Each point is reached from the start by the listed moves, each made once or not at all, plus a little noise. Is the number of moves made odd or even? Then give how often each move was made.
(in the rows, 128 means zero)

Moves:
(1): [146  90 140 115]
(2): [178 179 109 115]
(3): [111 140 188 106]
Start: [143 125 139 100]
Points:
[143 126 137  97] -> even (0, 0, 0)
[144 103 211  65] -> even (1, 0, 1)
[193 175 118  84] -> odd (0, 1, 0)

Moves:
(1): [144 129 122 119 130 123 113 133 132 144 123 120 136 140]
(2): [124 151 149 124 145 131 125 126 124 121 124 108 121 119]
(3): [128 109 157 122 127 128 127 135 124 142 144 125 126 129]
(4): [132 121 124 172 134 118 108 127 122 127 124 131 131 128]
(5): [128 116 110 122 157 137 131 135 124 133 131 125 137 122]
(6): [131 128 130 139 117 148 132 118 136 133 129 123 144 125]
(7): [146 138 128 138 136 125 150 131 132 128 121 131 127 122]
(8): [111 128 128 140 116 126 127 167 135 123 143 120 142 147]
(9): [122 118 129 137 140 128 119 126 161 130 131 127 114 144]
(10): [116 150 121 127 126 112 136 117 131 158 150 128 124 112]
(11): [140 116 114 135 111 114 129 115 125 113 165 107 126 146]
(12): [131 143 129 130 134 139 124 128 128 128 147 141 126 134]
Start: [101 117 139 134 125 146 145 118 124 139 163 105 110 145]
Points:
[ 70 146 164 130 161 147 148 154 120 176 234  85 118 139] -> even (0, 1, 1, 0, 1, 0, 0, 1, 0, 1, 0, 1)
[ 84 115 138 134 160 143 126 162 162 201 236  96 121 176] -> odd (1, 0, 1, 0, 1, 0, 0, 1, 1, 1, 0, 1)
[126 125 150 172 138 112 140 121 125 197 183 101 113 135] -> odd (1, 0, 1, 1, 0, 0, 1, 0, 0, 1, 0, 0)
[122 155 181 136 137 144 163 110 134 193 185  72 118 124] -> even (1, 1, 1, 0, 0, 1, 1, 0, 0, 1, 0, 0)
[ 91 154 143 147 143 131 139  88 153 150 242  78  84 160] -> odd (0, 1, 0, 0, 0, 0, 0, 0, 1, 1, 1, 1)
[ 98 136 141 201 191 155 134 160 154 130 190  94 113 166] -> odd (0, 1, 0, 1, 1, 0, 1, 1, 1, 0, 0, 1)
[124 118 138 172 120 111 114 106 115 184 249  91 111 166] -> even (1, 0, 1, 1, 0, 0, 0, 0, 0, 1, 1, 1)

Moves:
(1): [142 111 115 140  97 145 107 113 142 147 123 148 125 112 131 102 119 121
 146 113 139 109 125 131 108 122]
(2): [146 119 135 134 132 112 135 140 155 128 137 116 119 131 131 116 143 146
 125 128 144 113 121 133 158 131]
(3): [125 128 146 124 142 101 139 129 141 135 126 120 124 103 120 121 109 127
 152 129 129 135 118 128 114 150]
(4): [126 134 140 136 134 117 106 127 138 143 121 156 144 136 139 151 134 122
 134 121 117 142 148 130 127 127]
(5): [133 126  93 133 142 131 118 131 139 132 128 136 115 149 126 138 127 119
 145 136 111 145  94 115 120 133]
(6): [134 123 114 120 143 148 132 136 112 116 148 146 139 114 140 118 139 138
 122 131 126 126 126 129 133 130]
(7): [128 127 122 121 110 133 137 144 143 127 118 126 144 122 118 119 120 126
 131 129 117 145 123 137 123 118]
(8): [138 101 134 143 133 139 128 153 140 118 140 123 119 126 130 145 145 122
 125 113 128 143 138 126 120 132]
(9): [124 112 127 118 145 118 110 111 134 127 130  99 132 133 137 120 130 134
 117 128 122 133 145 144 118 121]
(10): [129 134 111 128 119 132 129 132 131 150 116 119 115 116 113 118 133 135
 124 156 132 151 139 138 121 147]
(11): [140 104 140 135 120 121 142 125 128 142 155 134 144 128 136 142 110 147
 116 131 111 143 114 132 117 121]
(12): [131 134 152 147 141 138 112 148 130 116 118 138 130 129 130 129 118 117
 126 150 116 117 128 154 117 146]
(13): [140 130 144 123 144 119 114 118 134 128 125 130 131 107 115 121 121 122
 128 126 142 136 120 130 132 108]
(14): [117 116 139 135 132 130 122 124 135 130 111 143 129 146 121 113 110 141
  99 137 144 125 117 125 130 134]
(15): [153 121 116 117 123  98 141 106  99 119 125 137 139 115 121 143 148 130
 134 143 131 115 102 137 120 131]
(16): [148 127 122 125 124 143 149 119 134 146 120 105 145 134 113 121 132 153
 140 114 120 136 138 130 133 147]
(17): [149 121 130 104 120 136 114 136  95 165 129 145 124 131 123 131 134 151
 136 124 112 119 136 104 134 154]
(18): [133 134 122 151 129 116 125 140 118 128 135 134 127 124 116 120 115 133
 129 110 131 120 148 122 118 130]
(19): [124 132 128 119 119 130 124 123 132 130 139 119 142 143 139 139 112 120
 151 134 144 128 131 121 140 138]
(20): [139 135 116 134 109 124 136 123 157 111 130 144 114 112 113 137 128 109
 142 136 121 143 142 120 117 124]
(21): [125 129 130 128 135 128 117 119 119 115 154 125 132 135 110 131 149 117
 139 121 132 127 131 126 115 125]
(22): [136 155 126 110 110 125 105 144 123 124 130 137 137 124 131 128 128 128
 103 116 140 141 112 136 135 125]
(23): [146 130 128 126 136 134 138 118 137 133 131 135 118 139 115 112 133 113
 119 139 133 145 143 155 130 142]
(24): [128 133 138 130 116 128 145 111 110 125 121 103 153 121 142 110 132 116
 120 152 119 108 128 119  96 119]
Start: [116 142 151 142 158 135 144 125 122 127 139 131 126 100 166 110 162 143
 130 111 137 122 129 119 117 100]
Points:
[167  93 203 155 186  67 134  93 162 172 154 107 183 112 138 118 157 197
 149 167 143 152 126 182  90 182] -> even (0, 1, 1, 1, 0, 0, 0, 0, 1, 1, 1, 1, 0, 1, 1, 1, 0, 0, 1, 0, 1, 0, 0, 0)
[249  95 108 159 137  91 129  81 167 202 167 119 136  83 108  88 211 136
 232 133 125 159 181 121  30 199] -> odd (1, 1, 1, 1, 1, 0, 0, 1, 1, 1, 0, 0, 0, 0, 1, 1, 1, 1, 1, 1, 1, 0, 1, 1)
[227  67 119 123 209 114 123 115 152 126 166 177  97  96 131  94 212 160
 115 145 142 156 105 129 121 133] -> odd (0, 1, 0, 0, 1, 1, 0, 1, 1, 0, 0, 0, 1, 1, 1, 0, 1, 0, 0, 1, 0, 0, 1, 0)
[212 106 115 183 146 155 167 158 200 193 167 145 149  80 128  41 111 175
 191 146 125 172 113 181  84 188] -> odd (1, 1, 1, 0, 1, 1, 1, 0, 0, 1, 1, 1, 0, 0, 0, 1, 0, 1, 1, 0, 0, 0, 1, 0)
[238  97 156 166 147 129 135 190 100 165 154 189 211 110 162 112 179 212
  95 125  83 142  83 129  78 159] -> odd (0, 1, 0, 1, 1, 1, 1, 1, 0, 0, 1, 1, 0, 1, 1, 1, 1, 1, 0, 0, 0, 1, 0, 1)
